Rows are points. A path goes straight from each point to the next, and from the last back to the first. The post is the endless flat space through its rows: a point in 2 columns, a line in 3, a plane in 4, and so on, so that a path can go around it. Count how often the path circles the post. Going back the other way cancels.

Post, one row:
-.03; -.07
Path (29 x 2):
-.35; .13
-.40; -.10
-.14; .16
.19; .61
.30; -.20
-.05; -.56
-.48; -.30
-.44; .26
.14; .45
-.05; .38
-.24; .12
-.16; -.29
.04; -.66
-.37; -.18
-.28; .28
.16; .21
.14; -.05
.04; -.42
-.42; -.57
-.31; .21
.01; .26
.34; .18
.20; -.51
.10; -.02
.27; -.45
-.10; -.58
-.49; -.26
-.28; .27
.00; .29
Times around: 3

Post:
.06; .11; .00; .04
-.73; .47; -.23; .37
.52; .04; -.11; .08
Path (28 x 4):
.54; .29; -.18; .24
-.10; .47; -.41; .20
-.39; -.10; .02; -.32
.19; -.13; -.12; .05
-.05; .02; .31; .08
-.02; .33; -.10; .30
-.77; .59; -.07; -.02
-.18; .27; -.31; .17
-.18; -.07; -.02; .06
.11; .29; -.33; .49
.80; -.25; .50; -.37
-.46; .46; .08; -.07
.53; .20; -.22; .15
-.73; .38; .28; -.08
-.47; .27; -.03; .00
-.01; -.31; -.03; -.22
.06; .06; -.09; .24
.49; .10; .08; .14
-.11; .48; .20; -.03
.20; -.21; .38; -.62
.15; -.11; .08; -.23
-.15; .02; -.34; .50
.40; .46; -.41; .77
.49; .37; .05; .06
-.11; .32; -.17; .08
.29; -.22; -.27; -.15
-.23; .21; -.35; .40
.24; -.04; .33; .10
Times around: 5

Post:
-.08; -.04; .21; .10; .37; -.44; -.16; -.05
-.43; .33; -.15; -.33; .00; .05; .23; -.30
-.03; -.24; .28; .08; .02; -.55; .21; .19
.46; .15; -.13; -.21; .05; -.42; -.01; .03
-.05; -.24; .14; .29; .15; -.21; -.19; .16
-.17; .09; -.08; .01; .50; .12; .17; -.13
-.18; .34; .06; -.13; .08; .23; .30; -.46
Path:
-.71; .15; .26; -.30; .32; -.60; -.04; -.82
-.35; .14; -.53; -.10; .29; -.15; .29; -.16
.00; .04; .10; .29; .15; -.12; .26; .23
-.43; .30; .10; -.49; .25; -.61; .49; .01
-.05; .46; -.07; -.26; .16; .42; .21; -.45
.31; -.24; -.07; .11; .24; .05; -.42; .32
.40; -.21; .41; .27; .18; -.23; -.02; -.10
.31; -.62; .13; .63; -.01; -.52; -.42; .08
-.10; .40; .02; -.23; .25; -.01; .76; -.41
.44; .07; .41; .64; .34; -.22; -.33; .13
.19; -.07; .38; .28; -.14; .23; .47; .34
.04; -.19; .49; .09; .25; -.31; .03; .05
-.26; .01; .13; .00; .59; -.22; -.34; -.31
-.24; -.20; -.03; .12; .37; -.16; -.07; -.01
-.33; .12; -.07; -.16; .20; -.27; .44; -.18
-.63; .05; .18; .28; -.05; -.29; .39; -.26
-.40; -.05; .10; .07; .10; -.34; .72; .28
-.62; .43; .13; .04; .22; .15; -.47; -.19
-.48; -.15; .11; .14; -.09; .16; -.44; .05
-.77; -.02; -.18; -.41; .15; .04; .21; -.50
.12; .18; -.25; -.25; .10; -.14; .38; -.31
.31; -.72; -.08; .89; .12; -.47; -.78; .85
.01; -.02; .48; .37; .44; -.47; .15; -.03
.17; .26; .25; .16; .27; .29; -.11; -.17
.02; .21; .36; -.02; -.10; .38; .07; -.42
.02; -.29; .00; -.24; .05; -.44; -.44; .03
-.17; .11; -.25; -.15; .63; -.24; .13; -.18
.30; -.17; .17; .52; .42; -.46; .20; -.04
.18; .38; .31; .15; .20; .17; .10; -.45
-.14; -.26; .11; -.14; -.03; -.09; .73; .50
-.72; .04; -.08; -.36; .29; -.11; -.01; .22
-.72; .13; -.04; -.55; .12; -.23; -.08; -.45
Times around: 5
